Each row of a before or after table is a point. One or more steps were done to the points. Then noise was added and the rows were shuffled. The steps act on columns, c1 being the first. What was done? A step turns or swaps two columns, mirrors them in a line or flattens them onto one, adds a multiple of one to another, or multiplies or shifts one. Angles are multiples of 10 degrees, from the lower column toward the higher: turns from -170 to 170, lines from 10 to 170 but not 90. Use the fewest steps. Two steps may share a column if one is a turn and the other turns, adds or multiplies; they go together, in the order done. Otherwise the lowest column goes first.

Before, 14 rows:
9,16
-27,-36
-21,-20
-31,-40
-21,-48
30,40
32,50
-4,36
6,28
-60,-50
26,10
11,16
-23,-7
11,19
After, 14 rows:
19,-26
43,-20
17,-9
23,-13
-44,11
-50,21
-9,25
29,0
-40,24
-19,16
22,-1
-62,52
32,11
54,-25
Steps: turn c1 and c2 by -80 degrees

Before, 11 rows:
42,-29,-36,-5
0,-30,-7,-37
38,-24,-22,13
-5,-24,3,-29
28,-4,-5,25
-40,-15,12,59
-19,-23,44,19
-31,-15,56,-3
0,-14,-20,6
13,-15,24,-34
-39,6,3,2
After (11 x 4):
-42,-4,44,-3
30,11,-5,9
49,-8,-22,-5
0,-26,24,-20
4,-36,-6,-29
-47,20,12,16
-40,6,1,5
11,-5,-20,-4
59,-20,-36,-16
-7,-29,3,-24
-59,-11,57,-10
Steps: add -0.5 times c3 to c1; flatten c2 and c4 onto the line at 40 degrees

Before:
7,-6,16,26,10,41,-13,24
-14,7,14,14,-2,4,12,17
-14,10,-15,-2,-9,25,18,-60
15,16,25,11,-16,-7,17,-5
22,-7,9,-9,25,-23,11,17
12,35,4,14,-5,-14,13,-31
5,-4,23,23,27,-23,0,-25
-5,-15,-21,17,1,10,45,-6
1,3,14,-20,-5,-40,12,-13
-9,-4,23,-10,-17,-8,6,-10
-3,-13,-16,13,-15,5,6,-19
-33,2,11,6,4,-5,8,11
After, 12 rows:
9,2,-4,6,-5,-2,-32,12
1,-9,19,-14,12,-3,-12,17
-3,-5,9,16,18,1,-7,-21
-11,-6,18,-27,2,-28,-5,4
-33,11,-4,23,12,6,-28,-21
4,13,-13,36,-3,29,13,26
-3,-9,-9,17,-6,2,-20,21
-23,-24,16,14,0,-3,8,22
-7,-15,41,-3,-3,20,-22,-41
-2,24,30,33,-17,-18,2,8
-16,-27,30,17,-23,-11,5,-8
-20,25,-11,-11,-12,-19,14,15
Steps: turn c1 and c7 by 120 degrees; turn c2 and c5 by -130 degrees; turn c3 and c8 by 60 degrees; multiply c4 by 1.3; multiply c6 by 0.7

Before:
-3,20,39,37,-2,6,-20,-6,-24
24,-7,-15,15,7,7,33,13,-11
-3,-5,-17,-14,24,22,27,9,-22
-3,-6,-13,17,9,30,27,-8,10
-13,46,6,36,-18,-23,-19,6,17
-3,53,26,23,15,-9,0,-22,14
15,18,16,15,-22,-3,-11,-2,60
20,40,13,7,-1,2,-39,-1,40
-18,30,27,18,-23,-7,-11,-18,-11
21,6,11,-19,13,-16,17,1,37
20,-12,-27,-28,13,12,28,-25,-25
-26,15,21,39,8,-24,-32,-15,-1
-5,28,22,-7,-7,-5,-10,12,40
After (13 x 9):
-4,36,9,-10,6,-6,-8,6,42
-28,37,4,40,8,-7,-27,-16,-4
18,32,9,9,-7,-16,-12,-1,58
21,7,11,-23,30,2,19,-3,34
-22,45,12,22,-14,-19,-15,-17,-10
-3,45,22,34,-3,6,-22,-7,-28
18,-28,-14,-29,13,15,22,-25,-23
23,-22,-7,12,5,14,35,11,-12
-3,55,-6,22,16,4,1,-23,17
-4,-20,-1,21,-16,26,30,-8,12
16,49,-13,6,10,-1,-38,-3,40
-2,-22,-10,-13,-1,32,30,12,-22
-12,48,-20,39,3,-31,-14,6,13
Steps: turn c5 and c6 by 50 degrees; add 0.5 times c1 to c5; add -0.3 times c7 to c2; turn c2 and c3 by -30 degrees

Before (14 x 12):
-5,8,9,33,-9,-4,3,7,4,-20,9,0
1,-7,-4,15,1,-2,2,10,7,7,6,3
0,-4,2,2,2,-6,-9,-1,0,8,-17,7
-10,-4,6,-1,-3,9,2,8,3,0,3,1
1,3,1,-9,-3,-9,5,9,5,-3,5,-7
5,9,-1,-5,3,-5,-6,7,-3,2,-5,6
4,3,-12,-4,-9,-2,5,9,-10,9,6,6
1,7,8,0,-7,-1,-2,-2,4,12,6,-4
-35,4,-10,-4,15,-4,-5,9,1,9,-24,1
5,6,-8,4,-8,2,-4,8,8,2,-1,2
4,3,3,-7,-5,-5,-14,9,-3,1,9,-10
-10,-3,-7,-5,-4,1,-3,-8,5,5,9,4
3,-6,-5,5,-5,3,3,3,3,0,2,-20
1,11,8,-7,16,4,0,5,-5,-2,3,5
After (14 x 12):
2,6,-4,0,8,4,5,8,4,35,1,4
5,7,9,2,2,-2,-1,-6,14,6,-12,8
3,-6,2,5,21,2,-4,1,7,0,-4,-5
-5,7,-7,33,6,2,4,5,-3,-60,-14,8
3,-7,2,14,-4,-6,-4,0,7,21,-17,1
6,9,5,-5,-8,-6,4,-8,2,7,-9,0
5,2,6,-4,1,-8,-11,0,-4,27,-15,12
2,2,-5,-9,9,-9,-4,-1,6,-8,-14,-2
-9,-3,6,-5,-2,-3,-1,12,-6,15,7,6
-35,3,11,-4,-7,-9,-3,-28,-34,28,-6,-13
-1,-5,4,1,-9,-7,8,-16,-2,25,7,1
1,10,-6,-8,-13,8,4,-1,-4,-4,-8,-12
-10,-5,-7,0,0,12,3,-2,-7,-2,-12,4
2,3,8,-8,10,-4,13,3,0,2,-17,-1
Steps: add 1 times c1 to c9; add 0.5 times c3 to c6; turn c3 and c7 by 140 degrees; mirror c5 and c12 in the line at 120 degrees; multiply c8 by 1.6; turn c8 and c11 by -110 degrees; multiply c10 by 3

Before:
3,13,-8,18,7,-13,-36,8,43,-2,29,-23,21,11,-21,-22,0,-14
4,-7,23,-24,-40,17,6,-8,-5,5,-28,11,-6,-39,-7,8,-6,7
28,8,-23,-8,-2,1,-15,-1,60,3,6,-27,8,35,-17,-3,8,-21
-17,6,-21,-12,30,-6,-16,-5,-8,-2,-4,-46,29,-8,15,-9,-29,11
3,-16,13,22,-16,31,19,-7,10,9,-37,29,-20,-22,22,32,23,-24
15,9,-30,-3,27,0,-40,-1,28,-7,12,-14,-4,14,-20,-18,1,18
-36,-24,28,-24,36,34,19,-32,26,-14,-12,11,45,-21,47,6,-13,24
18,-24,23,17,2,10,4,17,44,-4,-37,-8,-15,-3,7,3,39,-8
-9,2,26,-17,-19,35,-2,10,20,11,-42,21,-25,-22,33,4,12,-31
-32,-5,29,-15,36,10,0,-22,-4,4,-27,2,33,6,9,3,-38,20
After (10 x 18):
-21,7,-23,-13,24,-5,9,-7,-8,1,-23,-44,-17,12,30,-8,-4,12
6,-7,22,-23,-27,17,-5,-3,-4,-6,19,11,-24,35,5,9,3,6
-21,0,27,-16,25,10,-2,-20,-5,-4,-13,3,-42,-6,46,4,-13,20
-33,-5,29,-19,-15,29,-1,8,21,-16,43,22,-24,21,-11,-2,-2,-32
23,18,-32,-4,19,-4,17,1,27,-4,-4,-15,9,0,-7,-8,5,19
-20,-31,11,23,-11,31,-8,-4,14,-17,36,32,-23,16,-25,23,4,-25
0,2,26,17,4,9,-4,15,46,-14,31,-10,-23,4,-42,23,7,-11
21,19,-6,19,5,-13,13,7,42,9,-34,-22,14,0,1,-14,-5,-11
28,1,-23,-9,-4,2,9,-2,59,3,-12,-28,4,-28,-16,-9,19,-24
-56,-7,31,-22,24,16,-9,-32,27,-31,-32,13,-30,12,20,22,-16,26
Steps: turn c1 and c15 by 70 degrees; turn c15 and c17 by 110 degrees; mirror c2 and c16 in the line at 130 degrees; multiply c5 by 0.7; turn c6 and c10 by -40 degrees; turn c7 and c14 by -160 degrees; multiply c7 by 0.4; turn c11 and c13 by 120 degrees
